Each row is a point. The ring and each string are closed loops that go straight from each point to the next, and from the last back to the first. Before rounding, they use only three directions, however many columns there are. Count how often each string passes through the ring. Passing back the other way cancels.

Ring (8 x 4):
[[ 0.92  2.26  0.26 -0.64]
 [ 0.88  1.76  0.10 -1.99]
 [ 0.07  0.04 -0.31 -2.75]
 [-0.54 -0.94 -0.56 -2.30]
 [-1.13 -1.54 -1.01 -0.74]
 [-0.90 -0.65 -1.09  0.85]
 [-0.27  0.66 -0.61  1.32]
 [ 0.43  1.81  0.00  0.80]]
String (21 x 4):
[[-0.15  0.33  1.27 -1.01]
 [ 0.18  0.28 -0.94 -2.41]
 [ 0.07 -0.48 -2.06 -3.91]
 [-0.66 -1.42 -0.77 -3.12]
 [-0.91 -1.16  0.65 -1.26]
 [-0.69 -0.57  0.50 -0.61]
 [-0.57 -0.61 -1.11 -0.89]
 [-1.10 -1.60 -2.55 -0.61]
 [-1.34 -1.70 -2.39  0.42]
 [-1.39 -1.32 -1.35  1.55]
 [-0.98 -0.39  0.79  1.56]
 [-0.23  0.32 -0.25 -0.10]
 [-0.02  0.84 -1.17  0.66]
 [ 0.59  2.22 -1.79  1.73]
 [ 0.47  2.13  0.66  1.43]
 [ 0.52  2.07  1.24  0.76]
 [ 0.00  0.90  1.23 -0.04]
 [ 0.89  1.97 -0.61 -1.11]
 [ 1.78  3.00 -1.64 -2.56]
 [ 1.61  2.59 -0.84 -3.17]
 [ 0.44  1.07  1.04 -1.93]]
Times through: 4
String (29 x 4):
[[ 0.32  1.34 -1.49  0.38]
 [ 0.65  2.10 -1.18  0.82]
 [ 1.21  3.25 -0.70  1.17]
 [ 0.31  1.70  1.61  0.64]
 [ 0.12  1.23  1.67  0.20]
 [ 0.69  2.09  1.44 -0.22]
 [ 1.32  2.87  0.81 -1.14]
 [ 0.48  1.55  1.60 -0.84]
 [-0.01  0.67  0.98 -0.65]
 [ 0.64  1.24 -0.64 -2.02]
 [ 0.93  1.36 -1.21 -3.12]
 [ 0.83  1.01 -0.80 -3.85]
 [ 0.29  0.27  0.25 -3.45]
 [-0.30  0.00  1.02 -1.12]
 [-0.09  0.15 -0.64 -1.33]
 [-0.16 -0.59 -2.13 -2.89]
 [-0.63 -1.60 -2.40 -3.32]
 [-1.27 -2.30 -1.02 -2.38]
 [-1.19 -1.62  0.19 -1.00]
 [-1.47 -2.21 -0.97 -0.97]
 [-1.29 -2.04 -2.62 -0.93]
 [-0.93 -1.21 -2.07 -0.48]
 [-0.66 -0.42 -0.22 -0.06]
 [-0.45 -0.18 -1.17 -0.22]
 [-0.66 -0.51 -3.13  0.54]
 [-0.84 -0.38 -2.33  1.79]
 [-0.74  0.09 -0.17  2.04]
 [-0.48  0.31  1.03  0.90]
 [-0.17  0.44  0.01 -0.15]]
Times through: 3

Ring (7 x 6):
[[-0.79  1.16  1.32  1.03  0.91  0.67]
 [-0.65  1.51  0.78 -0.28  2.10 -0.24]
 [-0.26  1.22 -0.54 -0.48  1.51 -1.02]
 [-0.19  1.16 -1.21 -0.10  0.51 -1.18]
 [ 0.71 -1.20 -1.44  1.79 -1.03 -0.42]
 [ 1.30 -2.95 -0.79  2.92 -1.14  0.43]
 [ 0.48 -1.64  0.58  2.61 -0.35  1.01]]
String (26 x 6):
[[ 1.32 -2.98 -1.27  3.37 -2.11  0.40]
 [ 0.00 -0.17 -0.44  1.98 -1.05  0.21]
 [ 1.33 -3.42 -0.30  3.69 -1.56  1.05]
 [ 2.29 -5.68  0.16  4.41 -0.99  1.59]
 [ 0.90 -2.23  0.17  2.29  0.09  0.63]
 [ 0.03 -0.30  0.26  1.58  0.11  0.37]
 [-0.85  1.17  1.02  1.59 -0.09  0.79]
 [-1.74  2.75  1.93  1.25  0.23  1.12]
 [-1.13  2.05  0.92  0.75  0.52  0.34]
 [-0.20  0.35  0.32  0.97  0.64  0.11]
 [ 0.33 -0.78  0.44  1.14  1.10  0.24]
 [-0.56  1.20  0.20  0.61  0.60 -0.11]
 [-0.11  0.29  0.36  0.60  1.22 -0.04]
 [-1.29  2.91  0.39 -0.33  1.13 -0.43]
 [-0.43  1.13  0.12  0.17  1.18 -0.36]
 [ 0.51 -0.75 -0.07  0.47  1.62 -0.35]
 [ 0.16  0.51 -0.47 -0.85  2.45 -1.17]
 [-0.61  2.30 -0.92 -1.26  1.72 -1.57]
 [ 0.21  0.52 -1.26 -0.45  1.28 -1.39]
 [ 0.67 -0.89 -0.93  0.68  0.72 -0.69]
 [ 0.87 -1.44 -0.84  1.11  0.50 -0.45]
 [ 0.04  0.13 -0.48  0.94  0.18 -0.32]
 [-0.28  1.01 -1.15  0.78 -0.58 -0.72]
 [ 0.68 -1.30 -0.56  1.49  0.13 -0.12]
 [ 1.41 -2.83 -0.97  2.17 -0.32 -0.02]
 [ 2.26 -4.74 -1.93  3.70 -2.15  0.19]]
Times through: 0

Ring (10 x 8):
[[ 0.01 -2.68  1.19 -0.23 -1.30 -2.60 -0.89 -2.40]
 [ 0.36 -2.91  1.12 -0.11 -1.23 -3.34 -0.15 -2.27]
 [ 0.66 -2.22  0.87  0.02 -0.88 -3.30  0.67 -0.90]
 [ 0.68 -0.97  0.70  0.19 -0.32 -2.46  1.33  0.59]
 [ 0.12  1.06  0.78  0.48  0.59 -0.25  1.69  1.76]
 [-0.35  2.03  0.85  0.48  0.88  1.18  1.25  2.20]
 [-0.58  2.40  0.75  0.26  0.75  1.90  0.44  2.70]
 [-0.61  2.10  0.59 -0.07  0.30  1.89 -0.53  2.92]
 [-0.47  0.48  0.64 -0.40 -0.54  0.61 -1.47  1.54]
 [-0.27 -1.48  0.99 -0.37 -1.10 -1.19 -1.45 -0.95]]
String (26 x 8):
[[-0.62  3.39  0.94  0.81  1.65  2.41  2.03  2.91]
 [ 0.21  1.82  0.36  0.21  0.53  0.35  1.20  3.63]
 [ 0.14  0.53  0.67  0.17  0.10 -0.53  0.83  1.67]
 [-0.07 -0.12  1.16  0.47  0.23 -0.89  1.27 -0.34]
 [ 0.40 -0.12  0.97  0.60  0.38 -1.63  2.22  0.38]
 [ 1.03  0.18  0.29  0.28  0.13 -2.12  2.18  2.81]
 [ 0.79  0.21  0.30  0.10 -0.06 -1.65  1.40  2.71]
 [ 0.81  0.32  0.50  0.44  0.34 -1.79  2.35  2.23]
 [ 0.26  0.42  1.00  0.70  0.64 -1.07  2.38  0.66]
 [-0.05  0.31  0.97  0.35  0.23 -0.52  1.04  0.59]
 [ 0.09  1.16  0.57  0.19  0.31  0.03  0.91  2.47]
 [-0.36  3.03  0.68  0.55  1.26  1.91  1.60  3.46]
 [-0.74  3.37  0.79  0.49  1.28  2.75  0.99  3.30]
 [-0.33  2.21  0.43 -0.03  0.38  1.55 -0.05  3.56]
 [-0.21  0.91  0.62 -0.08 -0.06  0.41 -0.22  2.05]
 [-0.81  1.01  1.06  0.06  0.11  1.26 -0.59  0.62]
 [-0.85  1.58  0.63 -0.39 -0.21  2.00 -1.78  2.33]
 [-0.46  1.69  0.01 -0.90 -0.71  1.81 -2.62  4.36]
 [-0.71  0.80  0.57 -0.60 -0.67  1.31 -2.27  1.95]
 [-0.50 -0.10  1.06 -0.02 -0.31  0.00 -0.59 -0.16]
 [-0.65  0.25  1.01 -0.11 -0.30  0.55 -0.97  0.23]
 [-0.74  1.60  0.52 -0.44 -0.25  1.88 -1.75  2.69]
 [-0.40  2.40  0.08 -0.51 -0.09  2.05 -1.41  4.73]
 [-0.11  1.24  0.39 -0.20 -0.09  0.57 -0.37  2.99]
 [-0.48  1.02  0.96  0.20  0.27  0.72  0.19  1.05]
 [-0.93  2.80  1.15  0.65  1.29  2.50  1.10  1.75]]
Times through: 2
